Each row of a before or after table is a point. One or more steps were done to the points. Then noise was added and the rows were shuffled. The steps act on columns, c1 being the first. Write out the steps. A step turns or swaps two columns, mirrors them in a line or flattens them onto one, adds a multiple of one to another, or multiplies or shifts one. Angles are multiples of 10 degrees, from the lower column toward the higher: turns from -170 to 170, lines from 10 to 170 but not 90. Use the fewest steps. Two steps may share a column if one is a turn and the other turns, adds or multiplies; they go together, in the order done. Otherwise the lowest column goes first.
(in the rows, 100 means zero)

Before, 14 rows:
79; 68
95; 97
79; 13
102; 44
117; 91
25; 65
116; 119
75; 79
93; 100
90; 64
57; 48
43; 70
67; 5
121; 126
After (14 x 2):
64; 26
97; 91
5; 66
48; 54
73; 42
13; 79
126; 119
118; 118
89; 118
72; 80
65; 91
76; 76
101; 91
43; 107
Steps: swap c1 and c2

Before:
140; 65; 118; 65
141; 132; 116; 82
149; 80; 132; 78
94; 140; 107; 116
125; 137; 24; 51
136; 134; 83; 139
160; 47; 88; 108
195; 138; 118; 134
133; 52; 106; 84
79; 74; 68; 42
142; 48; 90; 53
75; 70; 142; 83
After, 12 rows:
86; 72; 69; 74
91; 68; 120; 64
109; 140; 97; 146
82; 66; 142; 58
87; 70; 101; 81
94; 79; 91; 57
114; 138; 188; 77
101; 105; 79; 69
112; 134; 92; 74
117; 137; 82; 111
129; 171; 70; 125
93; 71; 111; 112
Steps: flatten c1 and c2 onto the line at 70 degrees; mirror c3 and c4 in the line at 100 degrees

Before:
79; 112; 79; 113; 124; 101; 83; 101; 119
78; 102; 36; 64; 48; 114; 41; 94; 66
141; 85; 112; 130; 124; 111; 110; 82; 118
91; 134; 108; 86; 115; 114; 115; 109; 78
94; 134; 95; 108; 102; 137; 82; 98; 74
113; 94; 61; 97; 107; 146; 87; 113; 82
135; 124; 79; 62; 94; 135; 94; 37; 103
72; 61; 116; 80; 132; 99; 46; 57; 75
After:
78; 96; 36; 7; 48; 113; 50; 100; 59
93; 90; 108; 63; 116; 78; 117; 69; 83
75; 85; 119; 51; 132; 141; 55; 160; 64
138; 36; 79; 8; 95; 114; 97; 114; 108
139; 90; 115; 172; 123; 122; 101; 121; 122
81; 92; 78; 130; 128; 87; 76; 93; 115
109; 111; 61; 91; 107; 153; 94; 97; 81
95; 79; 96; 125; 102; 101; 87; 69; 73
Steps: add -1 times c2 to c6; turn c2 and c8 by -120 degrees; multiply c4 by 2.5; turn c7 and c9 by 10 degrees

Before (14 x 14):
99; 140; 108; 84; 111; 124; 104; 76; 79; 110; 104; 105; 139; 103
85; 99; 139; 123; 92; 87; 115; 141; 93; 107; 67; 85; 101; 108
89; 89; 76; 106; 76; 90; 100; 70; 116; 99; 102; 89; 134; 111
111; 91; 91; 96; 86; 153; 85; 73; 89; 98; 119; 114; 86; 92
116; 89; 119; 104; 82; 74; 105; 99; 69; 103; 124; 123; 108; 127
79; 101; 86; 58; 113; 107; 119; 51; 102; 84; 122; 116; 78; 103
103; 92; 113; 90; 133; 123; 127; 96; 65; 103; 71; 97; 101; 121
91; 108; 85; 115; 104; 74; 123; 140; 101; 43; 79; 111; 82; 104
93; 94; 100; 78; 93; 117; 94; 116; 84; 73; 111; 110; 129; 141
92; 100; 89; 118; 99; 102; 120; 96; 88; 111; 114; 99; 72; 130
119; 118; 113; 67; 125; 115; 103; 97; 98; 87; 115; 85; 110; 91
97; 86; 106; 100; 132; 100; 100; 113; 101; 81; 113; 130; 83; 117
89; 85; 115; 111; 105; 102; 133; 115; 122; 69; 129; 94; 108; 69
68; 102; 94; 113; 92; 109; 78; 96; 74; 116; 106; 63; 127; 79
After:
84; 44; 99; 89; 139; 117; 94; 75; 69; 101; 111; 60; 147; 86
129; 40; 119; 100; 123; 82; 105; 104; 87; 128; 124; 73; 112; 78
97; 36; 106; 87; 122; 96; 100; 98; 84; 90; 113; 80; 73; 128
80; 51; 86; 156; 105; 84; 119; 67; 88; 89; 121; 66; 64; 112
90; 35; 114; 83; 71; 89; 133; 109; 85; 64; 129; 44; 114; 110
104; 67; 114; 109; 96; 147; 103; 68; 88; 95; 115; 35; 116; 127
74; 41; 92; 127; 89; 196; 85; 101; 93; 109; 119; 64; 77; 88
98; 39; 76; 128; 106; 70; 100; 111; 108; 86; 102; 38; 155; 73
69; 52; 93; 101; 78; 72; 78; 115; 100; 131; 106; 13; 144; 97
83; 90; 108; 127; 105; 135; 104; 88; 98; 123; 103; 55; 163; 110
96; 50; 139; 57; 107; 61; 116; 116; 102; 109; 67; 35; 101; 91
93; 50; 89; 101; 129; 93; 120; 119; 103; 116; 114; 49; 56; 93
110; 58; 84; 58; 104; 48; 123; 108; 52; 70; 80; 60; 72; 104
87; 42; 113; 105; 127; 139; 127; 91; 85; 132; 70; 46; 101; 129
Steps: turn c1 and c6 by 40 degrees; multiply c6 by 2; shift c2 by -50; turn c4 and c8 by 100 degrees; mirror c5 and c14 in the line at 40 degrees; turn c9 and c10 by -60 degrees; shift c12 by -50; multiply c13 by 1.6
